Each row of a before or after table is a point. The points were changed in one or more steps. Then noise was added and the rows were shuffled. The steps act on columns, c1 being the first. Write out the steps. A step turns or swaps two columns, mirrors them in a line or flattens them onto one, adds a multiple of one to another, or multiplies or shifts one. Angles are multiples of 10 degrees, from the lower column toward the higher: turns from -170 to 170, lines from 10 to 170 but not 90. Use the fewest steps. Two steps may share a column if one is a turn and the other turns, adds or multiplies; they go together, in the order done. Otherwise the lowest column goes first.

Before (9 x 2):
[[-35 -59]
 [ 21   8]
 [ 30  34]
 [ 36  37]
 [-31 -29]
 [ 20 -24]
 [-19 -53]
 [ 32   9]
 [ 40  14]]
After, 9 rows:
[[  5 -53]
 [-21  62]
 [ -8 -20]
 [-14 -37]
 [-33   0]
 [-12 -32]
 [  2 -44]
 [ -4  42]
 [-27  48]]
Steps: turn c1 and c2 by -130 degrees

Before (11 x 3):
[[ 42   1 -70]
 [ 19  19 -36]
 [ 32   3 -75]
 [ -5  68  65]
 [ 31 -14  12]
 [ 16  26  23]
 [ 27 -12  17]
 [ 20  13 -11]
 [ 40  -6   3]
 [ 51  11  15]
 [ 18 -21 -16]]
After (11 x 3):
[[ 24 -20  -7]
 [ 40  20   3]
 [  4 -15 -32]
 [ 20  13 -13]
 [ 17  -6 -36]
 [  0 -12 -33]
 [ 11  11 -49]
 [ 82   1  -1]
 [-60  69 -28]
 [-10  27 -26]
 [ 81   2   9]]
Steps: mirror c1 and c3 in the line at 150 degrees

Before:
[[-60 -51 -35  39 -32 -18]
 [ 31  -7 -34  11   3  49]
 [ 36 -71  -9  14  34  55]
 [-12 -66 -28 -22 -39  12]
 [-30   0  37   6  -4  27]
 [ 18  -9  37  52  -6  -4]
 [ 11 -26   5  10 -17 -11]
 [-52 -38  26  34  43  49]
 [ 20   3  45  58  27   9]
 [  4 -20 -53  -9  19  12]]
After (10 x 6):
[[ 17  34   8  54   7  -4]
 [  4 -54  18  -8 -19  12]
 [ 31 -34   7  12  -3  51]
 [-61 -38  50  39  32 -18]
 [-30  36  -2   7   6  25]
 [  9   6  28  12  16  -9]
 [-10 -28  65 -25  42  10]
 [ 21  44  -1  58 -24   7]
 [-51  25  38  35 -46  50]
 [ 33  -8  69  12 -33  52]]
Steps: turn c2 and c3 by -90 degrees; multiply c5 by -1

Before, 13 rows:
[[ 13  18  13 -16 -23   9   8  13]
 [  3  23 -27   8   2  10  -6 -30]
 [ 13  10  21  25 -21  11 -40  -4]
 [-29  -7  -9  24 -19  -2   6  95]
 [  5  25   4  -9 -15 -12  12 -27]
 [-13 -78  17  22  38  -8  10 -23]
 [  4  22 -59  23 -23   6  12 -17]
 [  0 -10  15   6 -37   1 -17  -7]
 [  8  22  -4  -2 -21 -10   9  14]
 [ 10  21   5  24 -16 -20   8 -20]
 [-33  13  12  15 -10  -7   9 -23]
 [  4 -15 -13  -5   1  -8   7 -39]
 [  4  18  -9  -9 -13 -18 -30 -26]]
After, 13 rows:
[[  0  23  24   9 -21  11 -21 -15]
 [-25  -9  -9  19 -14 -18  -9 -10]
 [-27  21  18 -80  38  -7  29   3]
 [ 79  24  -8  -8 -21  -1  29  62]
 [ -4   6  14 -12 -38   0   3  -4]
 [-23 -10   4  23 -14 -10  29 -14]
 [-34  13  13  14 -12  -5  27  24]
 [-36  -5 -11 -13   1 -10  27 -18]
 [-31   9 -28  23   3   8  13 -13]
 [-12  22 -60  23 -21   6  31  -9]
 [ 17 -16  14  18 -24   8  29  -9]
 [-15  24   3  21 -16 -18  28 -18]
 [ 16  -4  -4  24 -20  -9  30  -2]]
Steps: turn c1 and c8 by -70 degrees; swap c2 and c4; shift c7 by 20

Before, 8 rows:
[[-13  -2  -7  23  -3  10  -7  21 -30  25   4]
 [ 17   3   6  16 -26   1   1  38  18 -35  -2]
 [-20   8   3  18  -5  -7  -8  -2  40 -16  -7]
 [ 12  -3 -28  -6 -17 -41  -3  -2  -5  23   7]
 [-15  -8  12  14  12 -21 -17   3  11  -2 -30]
 [-16 -14 -38 -12   6  -8  17  -8 -25  -6  24]
 [ 49  27  17  27  15   3  -2  14 -27   4  10]
 [ -2  -8   9 -24 -21  17  -6   6  13  13  -4]]
After:
[[  5   7  14  16 -25   1   0  39 -18 -35  16]
 [ -4   9 -70  -6 -15 -41   0  -2   5  23  12]
 [ -5   3 -16  23  -3  10  -1  21  30  25 -12]
 [ -2 -32  43  27   5   4  -1  15  26   4  49]
 [  4  -5   7  18  -7  -7   0  -2 -39 -16 -21]
 [  4  15  22 -23 -17  17  -1   7 -12  13  -3]
 [ 27   3  30  13  14 -20  -1   3 -11  -2 -20]
 [-26  12 -95 -12  10  -8   0  -9  26  -6 -10]]
Steps: turn c1 and c11 by 80 degrees; mirror c2 and c5 in the line at 100 degrees; multiply c3 by 2.5; multiply c7 by 0; multiply c9 by -1

Before:
[[ 26  -3 -39  27 -23   3 -22 -25  29  16 -13  19]
 [ -6  42 -33   1 -42   1  -5 -26  54 -13  38 -17]
 [-15  -7 -23  27  37 -50  -9  85  41  14 -51 -25]
 [ 38  39 -30 -25 -58  -3 -27  32  33 -31   4  32]
 [ 25   0   2  40  12 -46 -53  50  -4  -9  20 -58]
 [  5  21 -10  20 -39 -65 -15  59  19  36  15  17]
 [ 33 -11  30  29   2   5  67 -67  23 -38 -20 -32]
 [-21  51 -17  18 -55 -15 -29  -9  10 -29 -25  27]
 [ -1  36 -34 -24 -12  -4  -7 -25 -10 -28  39  36]
 [ -4   5  16 -16  -6 -18 -30  37  13  36 -29 -30]
 [  7 -22  23  57 -15  82  61 -46  13 -33  29 -19]
 [ 45  45  28  58  26  64  58 -62  13 -17  10 -27]]
After (12 x 12):
[[ -1 -46  25 -24 -54  83  61 -46  14 -33  24   5]
 [  5  30 -32 -42   6   1  -5 -26  55 -12  34   5]
 [  8  51  -8 -42 -15 -66 -15  59  19  35  17   4]
 [ 22  26  10   5 -40 -47 -52  50  -4  -9  10   1]
 [ 46  55 -15 -52  34  -3 -27  32  33 -31  10   1]
 [-14  47 -22 -57  -8 -15 -31  -9  10 -29 -20  -3]
 [ 34  14  42  15 -62  64  57 -61  15 -17   6   2]
 [ 10  24 -33  -7  27  -4  -8 -26 -10 -28  44   7]
 [ 37 -15 -28 -26 -24   5 -20 -24  31  15 -10  -2]
 [ -9  23  14  -5  19 -18 -30  37  13  36 -33  -7]
 [ 22 -44  40  -2 -30   7  67 -66  23 -37 -25  -4]
 [ -5  36 -26  30 -33 -52  -8  85  42  13 -54 -10]]
Steps: turn c1 and c3 by 20 degrees; add 0.5 times c8 to c2; turn c4 and c5 by -100 degrees; flatten c11 and c12 onto the line at 10 degrees

Before:
[[ 17  23 -17 -33   5  22 -33 -64  31   7  41 -35 -23 -27 -48  39 -43 -41]
 [ -6  25   0 -65 -31  -5  53 -30   7 -19 -30  29   4 -44  -1  25 -30 -15]
 [-21 -12  -6   2  53   1 -22 -23 -54  -7  -4  52   3   4  53  -6  48  36]
 [-46 -41 -41  20  34  23 -38  12  -3  12  14  24 -20  -8 -19  14  51  -4]
 [-32 -44 -77   8 -12  16  -5 -29  45  48  73 -11 -35  58 -38  56  56 -43]
 [-52 -43  14  42  30 -20 -24 -22 -60  11  17  29  -5   6  -3  -5  49  12]
 [-19 -14  38 -55  49 -17  20  -5 -48 -35 -33   0  33 -23  24 -25 -19  41]
 [ -2  -7  23 -52 -48  28  46 -21  41 -21 -13  28   5 -30  42 -19 -36 -16]
 [ 18  19  16 -42  44  29  20 -39  10  20  19 -21 -24 -31 -29  37 -37 -71]]
After, 9 rows:
[[-45 -42 -40  19  34  23 -37  12  12  -2  14  26 -20 -18  -7  14  51  -6]
 [ -5  25  -1 -67 -32  -6  51 -30 -19   8 -30  30   6  -2 -44  26 -31 -15]
 [ 19  17  16 -40  44  29  18 -39  20  10  19 -21 -25 -29 -30  36 -38 -72]
 [-32 -43 -77   8 -13  14  -5 -30  49  46  74 -11 -37 -37  58  55  57 -44]
 [-51 -41  13  40  29 -19 -24 -22  10 -60  16  28  -5  -3   5  -4  48  11]
 [-20 -14  38 -56  51 -17  20  -7 -35 -48 -34   0  33  24 -23 -25 -18  40]
 [ 17  23 -15 -33   6  22 -33 -63   6  31  42 -35 -22 -48 -26  38 -44 -41]
 [ -1  -5  22 -53 -48  26  46 -24 -21  41 -13  29   5  42 -30 -19 -37 -16]
 [-21 -11  -6   0  54   2 -23 -23  -5 -53  -3  54   2  54   6  -7  49  37]]
Steps: swap c9 and c10; swap c14 and c15

Before, 13 rows:
[[-48  -8  40 -36 -19 -17  -7  -9   4  13 -35  37  32   8  -5 -33  10  40
   24  -4]
 [-39  45  36   9  69 -42   6  51  -3  15  49  -7 -52 -10 -10  16  51  -4
   42  46]
 [-17 -16  20  60  14   9  -5 -64  -6 -12 -20  -5  49 -13  16 -30 -29 -43
   15  12]
 [-61  -6  59  69  17  10 -62 -60  12 -77 -25 -11  59 -32  54 -17 -34   4
    3  14]
 [-10   1  28  30  33   7 -25 -31  60 -12   0 -37  56 -39  45  -8  -4   4
   -3 -18]
 [-52  46   0  34  36  -1 -23  64 -21  42  -9 -11 -54 -42 -28  19  95  18
   31  22]
 [-26  51 -31  27  70 -29  11  71  -5  16  -5  39 -53 -17 -12  24  46  47
    6  32]
 [-74 -27  29  33  19  -5  -3 -42  22 -39 -53 -56  31 -34  23  -1 -27  -9
  -23  48]
 [-31 -17  11  45  31 -25 -54 -26  27 -38 -44 -35  54  23  30 -20  16 -16
   12  31]
 [-47  -9   9 -40 -23 -11  -5  66   0   8 -13  50  -4 -10  45 -26   6 -33
   28  -5]
 [-25  -6   2  16  20   2 -18 -44 -17 -76 -15 -42  40 -22  16  32  20  14
    8  -5]
 [-56 -21  28 -35   0  18 -16  12   3  27 -14  47 -40  56  23 -32   8  -7
  -10 -43]
 [ -6 -36  29 -16 -34  11 -24  33  25   2   0  46 -34   5  -7  -8  17  12
    8  22]]
After, 13 rows:
[[-38  48  32  11  12 -38   6  49  -7  16  47  68 -50 -10 -12  15   3  -5
   39  48]
 [-34 -21  12  44   2 -29 -60 -26  25 -39 -42  40  52  24  29 -24 -34 -15
   10  30]
 [-79 -30  28  28  20  -1  -4 -42  23 -38 -55  38  31 -33  21  -5 -77 -11
  -24  49]
 [-42  -9  37 -39 -43 -14  -7 -10   5  15 -36 -31  30   8  -2 -30 -40  38
   25  -2]
 [ -9   3  30  30  21   8 -27 -32  58 -10  -1  42  53 -38  46 -10 -54   2
   -5 -22]
 [-13 -16  21  61 -10   9  -5 -61 -10 -12 -21  15  46 -13  18 -30 -77 -43
   15  11]
 [-23  49 -31  27 -66 -33  11  71  -2  15  -5  54 -54 -19  -9  24  -2  49
    9  30]
 [-56 -21  28 -33 -50  19 -17  12   1  31 -14 -20 -46  57  26 -34 -47  -4
   -8 -44]
 [ -8 -35  28 -16 -34  15 -23  32  26   2   1 -47 -33   7  -6 -11 -31  12
    9  23]
 [-49  -6   8 -38 -45 -14  -6  68   1   5 -15 -39  -5  -8  43 -25 -42 -33
   30  -7]
 [-49  46  -2  34  -6   3 -21  62 -23  44  -9  37 -57 -48 -23  19  45  20
   33  18]
 [-25  -9   1  14  25   0 -18 -45 -19 -77 -17  35  44 -26  17  32 -31  15
    6  -3]
 [-58  -7  59  70  -9  10 -58 -65  12 -77 -24  23  59 -33  52 -13 -84   4
   -1  16]]
Steps: turn c5 and c12 by 110 degrees; add 0.5 times c11 to c5; shift c17 by -50

Before:
[[ -4 -43  29  26   9  36 -54  45  77 -19  -3 -40  16   8 -34 -36 -41  47
  -31  37 -42  23 -21  54 -29 -21 -37 -63 -11  -9  55  25]
 [ -2 -22  24  12  64  14 -43  47   1 -21 -10 -58  -5  45  14 -19 -34  30
  -15   6 -65   0 -42  61 -22 -20 -63  -6 -14 -16  40   8]
 [  5  16 -35 -29  39  24  -2  15 -13   5 -13 -19 -26   7  23  17 -23  22
  -27 -35 -19  -1 -48   4  50 -11 -55 -29  50 -38  23  33]
 [ -2  26 -34  12  47  46 -42  78  26 -27 -26 -28   5  31 -20   7 -19  39
   -5  14 -35  53 -26  60  -3   9 -44 -21   8 -43  31  20]
 [-61  47  -8  16 -17  49  40  44  -5  -5  20  38 -79  10   0  45  -3   4
   30 -39   5   1   2   2  46  -6   2  36  23  37 -36  14]
 [ -5  19 -17   0  76   9  16   3 -15  24  27 -12  15  34  -4  31  35   6
  -17 -19  15  45 -45   0  39 -13 -34  11  40 -15  39  37]
 [-31  29 -40  43  -3  -8  11  -3 -29  15  20  36 -46 -44 -16  10  40   3
  -19 -57  -3 -10  39 -39  15  38  29  36  -1  13 -36   1]
 [ 18 -41   0  32  17  75   3 -30  -2 -23   5  14 -51 -41 -75 -42  34 -22
   -8 -30  -3  13  32  17 -13  46  46 -33 -62  19 -40   5]
 [ 16 -15  36  26  -7  78  -6 -17   9  -3  11  12   9 -47 -72 -50  46 -36
  -37 -28 -54   5  22  20 -24  78  -4   4 -18   6 -10  16]
 [-58   7 -47 -13  -9  43  15  32   5  27 -44  37 -78  14   9  28  13  65
   10  -8  10   7  -5  -3  10  30  -7  62  18  57 -58  32]
 [-37   2 -14   6 -40   9  31  10 -36  39   3  -1 -19  -5  -8  50 -11  16
   33 -76   1   7   2 -16  40  46  28  48 -15  15 -43  14]]
After:
[[-57  12 -48 -12  -8  44  14  30   8  27 -45  38 -77   5   8  30  15  66
   10  -8  25   8  -5  -4  10  30  -6  61  38  57 -59  34]
 [-62  46  -9  15 -15  50  39  45  -7  -4  20  38 -81   7  -2  47  -3   3
   29 -39  26   1   2   1  47  -7   0  36  44  37 -35  14]
 [ -6 -26  28  25   9  36 -53  44  78 -18  -4 -43  15  33 -34 -35 -41  49
  -30  38 -37  23 -20  57 -30 -21 -38 -62   9  -9  56  25]
 [-33  14 -40  42  -2  -9  11  -4 -30  14  20  35 -46 -31 -16  12  42   4
  -18 -58 -28  -9  38 -38  18  37  29  35  16  12 -36   1]
 [ 16 -64  -2  33  18  74   3 -31  -1 -25   5  12 -51 -30 -75 -42  35 -22
   -9 -30 -45  15  33  16 -13  46  46 -30 -40  16 -40   6]
 [ 16 -11  38  25  -7  77  -7 -17   9  -1  10  11  11   1 -73 -50  45 -35
  -38 -26 -66   4  22  20 -23  79  -4   4   1   5  -7  18]
 [ -1  47 -35  13  47  46 -44  78  26 -28 -27 -30   5  47 -21   7 -19  38
   -4  16 -52  52 -27  58  -3  13 -43 -20  28 -43  32  17]
 [ -3  10  24  11  62  14 -43  46   0 -21 -10 -59  -4  75  14 -20 -34  29
  -16   7 -85   0 -43  61 -22 -22 -64  -4   7 -19  42   7]
 [  3  45 -35 -28  40  24  -3  16 -14   6 -13 -19 -27  18  21  16 -22  22
  -24 -35 -51  -1 -48   4  52  -9 -56 -29  70 -37  22  33]
 [ -5  37 -16  -1  77   9  15   3 -16  22  30 -12  14  17  -4  32  38   6
  -17 -18 -39  44 -46  -1  39 -13 -32  13  60 -15  38  37]
 [-35 -16 -15   5 -40   9  32  11 -36  40   2  -2 -18  -5  -8  51 -11  17
   36 -76  39   9   2 -14  42  46  28  46   5  15 -43  13]]
Steps: add -0.5 times c27 to c2; turn c14 and c21 by 40 degrees; add -1 times c5 to c21; shift c29 by 20
